Rows are points. A path goes straight from each point to the next, and from the last back to the first. The post is the endless flat space through its rows: a point in 2 columns, a line in 3, a plane in 4, and so on, so that a path can go around it. How many times does the path go around the post? Going back the other way cancels.

Post (2 x 3):
[[-0.2  0.7  3.2]
 [-1.1  3.2 -4.4]]
Path:
[[ 0.9  6.2  0.1]
 [-3.5  5.0 -2.7]
 [-6.5  1.5 -2.6]
 [-2.9 -1.7 -1.7]
 [ 0.5 -2.2 -0.8]
 [-2.4  1.1 -1.8]
 [-5.7  4.3 -1.1]
 [-0.6  4.9  1.6]
 [ 3.3  4.1  2.7]
 [ 2.8  0.3 -0.4]
 [ 4.7  4.1  0.3]]
Times around: 0

Post (5 x 6):
[[ 0.2  2.9  5.0  5.0 -0.7  2.0]
 [ 1.4  2.0  5.7 -1.1 -2.8 -1.9]
 [-2.1  1.6 -5.0 -1.0 -0.1  5.1]
 [-0.5  0.1  2.4  7.9 -1.0 -5.2]
 [-0.4  1.8 -6.6 -2.0  6.1  1.5]]
Path, 9 rows:
[[-0.1 -0.7 -0.5 -4.1  0.1  4.8]
 [-4.5  1.8  0.8 -4.1  5.5 -2.4]
 [-2.5  4.2 -1.6  1.5 -0.1 -1.2]
 [ 1.4  5.2 -1.6  2.1 -0.3 -0.1]
 [ 3.9  2.2 -4.1  1.0  2.5  3.4]
 [-0.6 -3.3  2.9  4.2 -0.4  6.0]
 [-3.9 -3.2 -2.7  0.9  1.8  0.4]
 [ 0.1 -5.2 -0.4  1.1 -2.5  0.6]
 [ 1.2  1.6  0.7  1.0  0.6  6.3]]
Times around: 1

Post (8 x 9):
[[-0.9  2.0 -2.3  6.8 -1.0 -4.6 -6.2 -1.1  1.3]
 [ 0.0  2.8  3.0 -6.1 -1.3  3.2  2.4 -1.5  4.0]
 [ 0.1 -3.3 -3.2  1.2 -1.1  0.1 -1.4 -4.8 -9.0]
 [ 2.7  1.4  5.9  2.5 -0.9  3.4  0.2 -0.3  0.7]
 [ 3.5 -1.4  5.6 -5.3  5.2  0.5 -2.9 -6.5 -3.5]
 [ 0.0 -0.2  4.7  1.9  3.3  3.1 -6.3 -0.3 -5.0]
 [ 2.4  2.1  2.5  0.6 -1.9 -5.0 -3.7  2.3 -2.8]
 [-0.3 -1.4 -2.2 -2.8  2.0 -0.7  2.8 -1.6 -0.2]]
Path, 19 rows:
[[ 1.7  3.1  1.8 -2.6  0.3 -0.2 -0.1 -5.1 -4.8]
 [-3.0  3.3 -0.1 -4.0 -0.6 -3.0 -3.7 -3.9 -0.9]
 [-1.4  0.3  3.6  1.1 -1.6  2.8  1.3  5.9 -1.8]
 [ 4.3 -1.4  3.3 -0.5  1.1 -3.6 -2.6 -3.6  0.3]
 [ 1.8 -1.9  2.9  3.6  0.6  3.6 -3.5 -1.1 -1.5]
 [ 1.4 -2.0  5.1  1.8  0.7  2.1 -4.5 -5.9  0.3]
 [-0.7 -1.7  6.9 -1.5  2.2  0.0 -1.5 -2.3 -6.0]
 [-2.4  6.3  3.1  0.5 -2.1 -3.6 -5.1  3.3 -5.9]
 [-0.3  3.0 -1.9 -0.1  2.6 -1.6 -1.2 -4.0 -0.5]
 [-4.1  3.1 -2.5 -1.2 -2.7 -4.2  1.4 -3.1 -4.1]
 [-1.7 -2.1 -0.7 -5.5  2.7 -2.4 -1.0 -3.8 -1.0]
 [-2.2 -5.0  0.9 -5.6  0.5  4.9 -3.3 -2.6 -0.1]
 [ 4.2 -1.2  0.8 -1.1 -1.1  2.9 -5.9 -2.4 -2.6]
 [ 2.3  2.4  1.8 -0.9 -1.3  0.0 -2.3 -4.6 -1.1]
 [-2.2  1.2 -4.2  2.3 -1.2 -3.5 -0.7 -6.2 -4.6]
 [-1.3 -1.2  5.2 -0.4  0.9 -4.0 -1.7 -3.9 -4.1]
 [-0.9 -2.4  1.4 -0.8  0.1 -2.4 -4.8 -1.4 -0.1]
 [ 2.9 -2.5 -0.2 -1.2  3.8  0.2 -6.6 -3.4  2.9]
 [ 1.6  0.5 -5.1  0.6 -0.9  6.5 -1.8 -4.5  0.7]]
Times around: 2
